Rows are points. Two turns around zero, p and q, are shown by what they do to some points. Write where each new point lands after one turn and then the other. Backwards means that the second turn is done in reverse. Each puzzle has new turns, and all numbers are rounded.

Turn p:
[29 15] -> [29 14]
[-12  22] -> [-11  22]
[-16 -37] -> [-17 -36]
Turn q:
[ 5 -3] -> [6 0]
[23 10] -> [14 21]
[-32  40] -> [-49  16]
[1 0] -> [1 1]
[  3 -48] -> [ 29 -39]
Where do these land?
p, then q backwards: [-5 12] -> [ 3 13]
q, then p: [-39  -3] -> [-32 -23]
p, then q: [ 38 -30] -> [48 -6]
q, then p: [ 6 21] -> [-6 21]

Turn p:
[ -6 -19 -14] -> [-13 -14 -15]
[-15  -4  16] -> [-14  -1  17]
[-2 15 -7] -> [ 3 16 -5]
[ 30   9 -34] -> [ 28   3 -37]
[-7 -1 40] -> [-3 -4 40]
Turn q:
[ 3 22 16] -> [ 8 23 11]
[ 12 -48   4] -> [  6 -48  10]
[-27  29  -9] -> [-24  31 -10]
[15  4 -6] -> [14  1 -9]
[-3 -6 -5] -> [-5 -6 -3]
Where do these land?
p, then q: [ -3 -28 -11] -> [-18 -23  -7]
q, then p: [ 9 10  5] -> [14  5  1]
p, then q: [12 27 27] -> [29 18 21]
q, then p: [ 13  16 -19] -> [ 13   9 -23]
q, then p: [-31 -26  -2] -> [-38  -9   9]

Turn p:
[-48  19 -14  11   8  13] -> [-36  33 -16   9   2  23]
[-13  14 -21  -7  -3  12] -> [ -4  17 -20  -9   6  13]
[ 13  13  32  40 -17  -3] -> [ 21   7  21  40 -26  -1]
[ 36 -13  26 -34 -11   0] -> [ 29 -17  23 -33 -12 -24]
[  9 -33   0 -39  -2 -15] -> [ -6 -32  -1 -36   0 -24]
[-16 -19 -29  -4  -1  21] -> [-15 -12 -20 -15   4  30]
[ 25  22  15  35   0 -32] -> [ 24   4   9  47   4 -26]
[-5 -3 -9 -3 28  6] -> [-13   0   6  -5  25   9]
Turn q:
[ -9  24  32 -22  31  29] -> [-8 20 20 13 43 33]
[ 20 -18  -4  11   1  -9] -> [ 19 -15  -9   6  -3 -16]
[-28 -36  -2   0 -25  29] -> [-21 -46  13 -16 -13  20]
[ 23   5 -26  -2 -26  11] -> [ 24   1 -10  -9 -32  15]
[  1  24 -16  30  10 -16] -> [ -9  20 -33  17  -9 -13]
[-33 -13 -22  -8   8 -27] -> [-26  -2 -12 -34   6 -24]
[ 26  14  38  -9   1 -17] -> [ 21  21  30  24   9 -15]
Where do these land?
q, then p: [-21 -17  17 -17   8 -23] -> [-27   1  18  -4   4 -29]
q, then p: [ 20 -15  46 -14 -28   8] -> [ 14 -15  47  15 -29  -7]
p, then q: [-20 -26 -46  27  13 -19] -> [-27 -36 -45 -14  11   4]
q, then p: [ -6  -1 -31   7 -20  30] -> [  7  -7 -20 -27 -18  29]
p, then q: [-3 27 26 22  6  6] -> [ -8  18   5  38 -10   4]
p, then q: [ 14  -3  -2 -12  10  21] -> [16  1 12 -2 19 13]
p, then q: [ 15  35 -10 -12  12 -24] -> [ 11  32 -22   4  14 -23]

Turn p:
[ 13  10 -20   2   5  -6  -8 -19] -> [  5   2 -15  -1  -2 -25  -9 -14]
[ 16   6 -11 -11  12 -11 -11  -8] -> [  8  -2  -9  -9   3 -26  -8   3]
[  1   9   4   0  19  11 -15 -15] -> [ -4   8   2  -7  14  -8 -24  -8]
[-17  -5  -2  12 -16  20  12  21] -> [-10   2  -9  11  -1  35  13   0]
[-13  -5  -1 -15  -8   2  13  26] -> [-9 -9 -4 -9 -1 19 21 17]
[ -6 -14   9   6  -9   1 -14 -14] -> [  0 -10  12  10 -11   5 -18  -5]
[  3  -8  -1   6 -18  11   3  15] -> [ 9 -2 -9  9 -6 22  6  4]
[ 11   1 -20 -12  25 -21  15 -11] -> [  0 -10  -4  -7  15 -37  16  -5]
[-8 10 13  0 -9 -4  3 -4] -> [ -4  10  12  -6 -11   4   2  -3]
[ 7 -5 13  2 -7  6  9  0] -> [13  1 10  1  1 11  4 -3]
[ -6   0  16  10   7 -11  -7  10] -> [-6 11 14 10  0 -1 -3 16]
Turn q:
[ -1   8  -6   8  -7  -3 -16  -5] -> [  0   6  -6  -2 -10  -3 -11 -14]
[ -4 -12  25 -18   9   0  -3  33] -> [  2  -8  21   6   2  12 -16  37]
[-9  2  4 17 -7 -9  9 -1] -> [ -4  -8   0  17  -5 -12   3  -7]
[  1 -12  -9  -1  12   6  -8 -14] -> [ -5   3  -3  -8  16  12  -2 -12]
[ -3  -6  -1 -27   3  -7   1 -29] -> [ -8 -10  10 -33  14  -7   6  -8]
[ 14 -12  34  -7 -13  10   9  25] -> [ 22 -11  27  12 -13  15   5  24]
[ 2 17 -4 12  5  0  0  5] -> [ 0 16 -7 10 -5 -8  0  0]
[-16  -2 -17 -11  14  10  -7 -14] -> [-24   5  -9 -17  11   8  -1  -5]
[ 5 11 -2 11  7 -4  5  1] -> [  3  12  -4   9   2 -10   3  -1]
[  0   6  -9   2 -14   3   8 -10] -> [  0  -3  -9  -5 -10  -4  14  -9]
[ 10   0 -16  12  -9  -7   2   8] -> [ 14  -2 -20   8  -3  -4  -1  -4]
Where do these land?
p, then q: [  6  13  -4   1 -12   7   1   6] -> [  4   7 -11 -10  -8   0  10   0]
p, then q: [ 3 -3  8 -6 10  6 -7 -7] -> [  1   5   9  -5   6   4 -12   1]
p, then q: [ 5 -6 -1 13  3 -2 -3  5] -> [ 3  7 -4 13  1 -1 -2 -5]
q, then p backwards: [ -8  14 -19  -5  40  -3  -2   0] -> [-6 26 -7  6 34  6 -8 15]
p, then q: [ -1  12  -6   8 -12  -6  -9 -15] -> [  2  -5  -4  -9 -15 -10  -3 -17]
p, then q: [-2 17  7  6  3  1  2  7] -> [-6 12  0 -2 -9 -9  3  7]
p, then q backwards: [-22  13   4  11  -7   0  -6   1] -> [-16  12   3   5   3  17 -12   0]
q, then p: [  9 -14   4 -13 -13 -19  -5  -3] -> [ 18 -20   7   0   3  -7 -10  11]
p, then q: [ 8  2  2  4  1  8 29 -1] -> [ 1  9  7 -2 14 -6 25 -1]
q, then p: [  3 -48   4 -20 -13   8  -1   7] -> [ 16 -30   1   4  30  27 -13   5]

Turn p:
[-43   0  -5   9  25  18  23  33 -29  16 -14] -> [-26   5  21  17  17 -11  46  25 -23  27   0]
[ 29   1  -3  -9 -29  -3   5  -7  22  21  25] -> [  9   1  -7 -25 -16  -3 -25 -32   3   6  26]
[ 28  -6  -6 -26 -15 -29  -5  -8  -3 -12  17] -> [  0   3 -19 -30 -16 -14 -25   0   7 -27   3]
[-14  17  48  -2   3   4 -15  17  28 -16 -27] -> [11  7 31 19  0 35 -9 31 37  6  6]
[ -3 -18 -15  28  21  15  10  36 -35  25 -10] -> [ 11   6   9   6   4 -15  44  15 -49  16   3]
[ 23   5 -15  -9 -26 -13  21 -27  -3  -8   7] -> [-13   4 -18 -13 -29 -10 -10 -31   7 -15  -7]
[  1 -11  -3   3 -34  -6 -14 -17  -2  -7   6] -> [ -7 -13 -11   8 -13   8 -22 -12  -9 -21   9]
[-15  18  27  17  10 -18 -12  -3  28 -15   8] -> [ 13  11  17  26  20   0 -18   2  33  -9   6]
[-21 -22 -18   6  25   5   9  10   1  13 -25] -> [  3 -27   3  12   4 -16  29  17  -8  22  -9]
[ 14   5   1 -18  -5 -12 -14 -35 -13  13   7] -> [ -6   0  -9 -15  -5  -5 -38 -10  -9  -1 -23]
[ 10 -17  -1 -16  -3  10   3 -21  -2 -12  26] -> [ -9 -14  -2 -27   9   4  -7 -20  -1 -21  -5]
[-19  34   8   0   7   8 -29  19  30 -19  -9] -> [  7  13 -10  23  24  29  -5  23  34  11  13]
[  9  -7 -18  17  21  21  18   2 -23   2 -12] -> [  6   2  -2  -1   0  -3  38  -8 -23   7 -22]
Turn q:
[  0  15  -3   5 -22   4  39  32   8  -9  20] -> [-18 -15  12 -35 -16  14  10   8   9  -6  34]
[  1 -41  30   0 -13   6 -24 -29 -14  17  19] -> [ 21  -6   4  36   1  -3  -3 -22 -42  31   6]
[  4 -27   5  30  -3  11 -26 -15 -16  20 -20] -> [ 10  -2 -20  51   4  -2  11  13 -13  13  -2]
[-19   3  18  -7  -2   4  31  24 -23  13  -3] -> [-29 -14  17 -16   2  18   8  23 -18  12  -3]
[  6  43 -17 -16   8  -5 -13  -6  38  -9  -6] -> [ 12  34  -1 -20  -9   6 -11 -14  38 -22 -14]
[  3 -18  11  13  17   8 -31 -12 -27  23  20] -> [ 24   1 -10  29  10   2 -15   9 -43   1  -1]
[15  7 21  3 -7 -7 37 11 10  8  4] -> [ -3  -4  36 -12   1   9  11  13  11   9  21]
[  4   1 -11 -20 -20   0  13  19   0  11  -4] -> [  1  -5  -4 -28 -12   3  15   8   4  17  -2]
[ 19  -3 -11  -4  -4 -13  33  -7 -18   3  -2] -> [ -2   0  10 -18  20 -21  25  12  -3   5  12]
[-27  26 -22   8   0  -3 -16 -19   8 -19  -6] -> [-22  28 -26   3  -1  -2 -12 -19  13 -20  -5]
[ -6 -16  16 -10   4  11  30   3   6   6   2] -> [ -6 -21  20  -7  15  17   8  -6  -1  14   2]
[-13   3 -27  -2  23 -17 -18   8  34 -17   0] -> [  4   0 -21 -10   5  -6 -37 -10  35 -13  -9]
[ -2  33 -15  -7   9 -31 -23  12  19 -43 -22] -> [-15  17  -3 -11 -23 -31 -25  -4  40 -28 -23]
[ 15 -27   5   7  10  32 -33 -23 -24  -5  -3] -> [ 24 -13 -15  40   4  -7  14 -13 -30 -13 -16]
Where do these land?
q, then p: [ 22 -12 -10  -1  17 -25  -9   8  16   7 -19] -> [ 38   0  -5  -3 -11 -11  -6  14  15   9  12]
p, then q backwards: [-35 -18  -7  -3  -6 -27  -7  -6  -6  21  -7] -> [ -7 -28  14  19   4 -24  -5  15 -23 -14  -3]
q, then p backwards: [ 29  -6  20 -17 -16 -11  20   4   7  22  -9] -> [  4  -4  20   0  23  10  20  23  14  22 -18]
p, then q: [ 19  28 -12 -18  36   3  33  -4  -5  27  -2] -> [  1  40  13 -22  16   8   9  17  16  32 -25]
p, then q: [  2  23 -12 -16   1  15 -20   9 -30   6   4] -> [-10   8 -22 -20   2  14   5  18 -13 -16 -23]
p, then q: [ -4  23  21  26 -10 -12  31   8  28 -24  27] -> [  0  27  31   7   3  11 -20 -32  19 -22  30]
q, then p: [ 12  -3   1  -1   1  24   5  24 -14  11  27] -> [ -7  -1   1 -31  -5  12  16   3 -22 -20   5]
q, then p: [  3  -8 -35   2 -18 -23  16  14   1   8 -34] -> [ -2 -11  -9  -5  -5 -35   8   8  21  30  30]
q, then p: [-34  10  29 -21   7  27   0   0 -16 -29  -1] -> [-32 -23  16  27  -6  26   3   8 -10 -11 -29]
p, then q backwards: [  2 -30  25  23  11  25 -23 -25   0 -11  -6] -> [  9 -12  27 -12  39  38  -2   3   4   1   8]
p, then q: [-20 -13  13   8 -11  -3  -5 -17 -19 -29  27] -> [-28 -14   2  20   3 -12 -17 -22  -4 -28  -9]
q, then p: [ 21  12 -20  23 -16   4 -23  12   8   4 -28] -> [ 10   9 -23  10 -21  -4  18 -16  18   1  34]
p, then q: [-16  -7 -14  -5   4   3 -18 -27  30 -15  20] -> [ 20 -15 -20  18  26  -7 -20 -19  15  -6  -6]

Turn p:
[  2   4  -8  -5  -9  -3 -11  12   5  18  12  -3  -3  -3] -> [ 14   7  -6 -10 -14  -7  -8  -5   6  -4   5   1  -5 -13]
[ -1   0 -10   2  -4   7   7  14 -12 -11   8 -13 -10   6] -> [  6   4   1   1   1  13   5 -11  -2  -4   8 -23   6  -4]
[-12  -7  -6  -7  15  -9   7   9   7   2  -4 -13  -7  -9] -> [-13  -7   0 -14   1  -7   3   0   5   8  -6 -17  -5 -13]
[  0  -5  -7   4 -13   3   9   5 -18  -1 -12   9   6   4] -> [  5   0   0   9 -15   9  12  11  -4   4   6  -6   9  10]
[-15  -5 -11  -8  13   7  -6 -17  10 -11  14   7 -12   2] -> [-16  -8 -14 -10   5   1  -9 -24   3  -6 -10   0   0  13]
[ -6   6  14   1  15   4 -12 -11  -4 -10  10  -6  -8  -6] -> [-15  -1  -4   3  18   5 -11 -12  -7  -3   0   9   4 -10]
[ -5   7  -6   6  -7  -1   4 -13   4  -8 -15  -3 -11  -5] -> [ -9  -2   5   5  -2  -2  20  -7  -4 -10 -13   3   1   0]
[ -5   7   9   5  -4   3  -1 -10  -4  -3  -4  -8  18  14] -> [ 5  5  7 16  8  0 -4  4  6  4 -9  5 17  4]
[ -8  -8  18   1 -14   2  -6 -11  15  11  -4 -10   2  12] -> [  0  -1  21  15  -7  -8 -16  -4   9   0 -14   8  -3  -1]
[ 12  -7   2   5  -2 -11  -6   6   6  11  14  14   8  -9] -> [  6  -1  -4  -8  -4 -13 -10  10   2  -5  20  10  -7   3]
[  2   0 -11   5   5 -13  -2  12   1  10  -2   4 -14  12] -> [  8  -3 -12   6  -7 -12   7  -7   2   7   6 -11 -13  -4]
[ 10   1  14   7  15   9  -3  11   6  16 -13   8   2 -15] -> [ -4   1  -7   1   2   2  -6  27  -7   0  -3   7 -21 -11]
[  1  10   4  -7   0  -9  15   7  -6 -13  -9  15  10   2] -> [-3 13  2 -3  5 -1 15 10 -7 17  5  1  4 15]
[ 12   0  13 -14   4  -3   1   5 -14  10  12 -13   9   6] -> [ 14  -1   7  -3   8  11 -11   3   8  17  12   4   4 -13]
[ 12   0  -5   8 -13  11  13 -14 -10  -8   8  11  12   3] -> [  7   1   3   5   3  15   7   5   6 -13  10   9  11  23]
[  2  -4  -9  -4  -1   2  -8  -4  14 -12 -15   2  -1 -12] -> [ -3  -7   2 -12  -2  -7   6   2 -15  -9 -16   1  -2   5]
Turn q:
[  6 -13  -3   3  12  11   4 -13 -16   8   3   2   4  -9] -> [25  3 -4  6  5 13  2  8 -3 -7 -3 -6 -6 -7]
[ 2 11 -5 -4 -9 -7 14 -9 12  8  4  3 -7  8] -> [ -3   7  -9   7  -9 -10   7 -17   1   0  -1  -2  14   3]
[  5  -2   2   3 -13  -7 -17   3  11   9  -9  10 -16   2] -> [ 0 -2 -1 -4 -9 -4  2 -9 15 23  4 15 -3  1]
[ 3 -4 -4 -1 -9 10 -5 -2  3  9  1  6  7 15] -> [ 4 -6  6 11 -4  8  0 -3 -1 15 -4 -3 10  5]
[ 10  -2  19  -5  -1  -7   3 -12 -20   2  -5  13 -11  11] -> [ 22  11  13 -14   0   1  11 -11  -2  -1 -11  12   1  10]
[-12   0   0 -20  11  -3 -19 -11  -1  13  13 -14 -14  -3] -> [  1  -9 -21 -19  -3   9   5 -14 -10   9  -2 -16 -17  -1]
[  6   0  21 -12  -3  18  -7  11   2  -5 -12  12  -8  -5] -> [ -3  10   9 -21   3  13  -2   9  16  12  -9   6   9  -2]
[ -6   1   7   3   2  -8   1  -6 -13  -6 -11  -7  15 -13] -> [ -1  -5   6  -2   3   3  -1   5 -10 -18  -7  13  -9 -12]
[ -8 -10   2  10   8   1   5  -6  -6   2   4 -17   1   1] -> [  5  -6   3   4   4  -6  10   5  -7  -7  -1 -13 -12  -7]
[ 3 18  0  7 -4 10 13 20  6  8  3 12 13  7] -> [ -3   1   9   4  -1  -7 -14   4  -2   3   8  -2  32  -5]
[ -7  -8  -3   4  -9  -8  13  19   7 -11  13 -12   7  -6] -> [-15 -10  -1   3 -10 -14  -1  19   3 -15   6  -8   1   8]
[ -8  12 -13 -15  15  -2  11  17   0   2 -12  -5   1 -13] -> [-11   9 -21  -8   9  -9 -13  14 -14  -2  -2   2   6  -9]
[ 15 -11  -5   8  -1   5 -11   1   0 -12  -1 -12  -2  -2] -> [  0   0   7   9   2   1  -9   5  13   2  -3  -5 -20   5]
[-15  -3  -3  11  -2  -4  -6  -6   7 -14   3   9   9   9] -> [-12  -9   9  11   6   7  11  -3  -4  -2  15   6  -1   7]
[ -3  19  -8   1 -11  -7   2  -5  -2  -7   5   1  -9   2] -> [ -9  13   1   1 -12  -4  -2 -15  -7  -4   9   2  -1   3]
[ 9 -7 -7  6 14 -3  0 -1  9 -8  2  0 10 -4] -> [ 1 -6 -6 12 16  0 -6  3  9 -9  3 -1 -4  3]
Where do these land?
q, then p: [ 12   6   1   1   8   6   4   6   2  -1 -27   3  -1 -15] -> [ -6   9 -18 -12   1 -12   3  11 -14   0  -7   8  -9  -6]
p, then q: [ -3 -12 -17   4  11   7   6  20  -7   6   8   5   0   9] -> [ -8  -4  -7  12 -10  -7 -10   0   0  10  -5 -22 -13   4]
p, then q: [ -8 -12   3  -7   2  10   2  -8  -2  -1   3   6   7  10] -> [ -2 -11   8   7   4   6   4  -2  -2  18  -3  -2   1  -1]
q, then p backwards: [ -9 -14 -15   4  -9 -14   7  -5   9   7   2   0   6  10] -> [ -1  -4  -6  15  -1 -11  -4 -10  -9   0 -16  13  -5   9]
p, then q: [ -5 -13   9  -1  -7   6   5   0  -9   6   1   5 -21   7] -> [  3   2  11   2 -15   7  16  -3   6   7   6 -11  -6  -8]
p, then q: [ -6  31   4   4  -5 -24  -1   1  -6 -30   6  -1   5   9] -> [ 13  -4  -1   3  15  -7  -5 -22 -23 -30   4   1  14  -8]
q, then p: [ 13   4 -16   5   1   8   5  -2  -2 -18   0  -7  -8   4] -> [  1  12  -6  15  12  -9   3 -12  -2  -6  -5   0  -1 -13]
p, then q backwards: [  8  -7   7 -13  -7   4   5   0   3  -1   0  -2   5 -25] -> [-11   3  19  -2  -5   2  -7  12 -14  -9  -3   3   3  -8]
p, then q: [ -2 -11   8   3   8  -5   1  -4  19   7   7   1  -3   7] -> [ -3  -7  -6  -7   5  -6  11 -10   7  11   6   4 -12   4]
p, then q: [-10   0   2   1  -3   2   2   0  24   7  -3  -6 -11   6] -> [-12   6   0  -6   0  -9  11 -12   6   4  -4  11 -12  -8]
p, then q: [ 4 48 -2  1 -3  0 -1 -1 -8  0  5  4 -1 -9] -> [ -1  27 -11   6   7   5 -17  -9  -8 -18  13   6  23  -9]
q, then p: [ 18  -2  10   1   8   1  -9  -1 -10   3  -9   7   0   3] -> [  8  -6  -3  -1   7   1  -4   5  -9   6  -6  14 -17   1]
q, then p: [ 3 -8  6  5 -2  7  7 -2 -6  6 -1 -9  7 -1] -> [ 1 -2 12  1  3  0  4 10 -9 -2  2 -4 -4 -6]
p, then q: [ -7 -13  -3   2  -1  -3  -8  -6  -3   4   4   6   6 -16] -> [ -8 -11  -1   1  -8  10   3  10  -4   1   4   7  -1  13]
q, then p: [-11   8   1   3   6 -14  -2  -5   5  -5  -7 -14  -1 -22] -> [-21  -3  -6 -16  -6  -1  10 -14 -10  -4   3  -4   3   2]
p, then q: [  0   1   9   3  -5   8 -21   9  -5   3   6   7   6  12] -> [  9  -3  11   5  -5   6 -19 -10   0   6  10   5 -10   0]
p, then q: [  0  -6  -7 -18  -2   1  -2  -2  -5   8   6  -6   3  11] -> [  4  -7  -5   8  -4   9  -2  -7  11   9 -14  -1   3  -3]
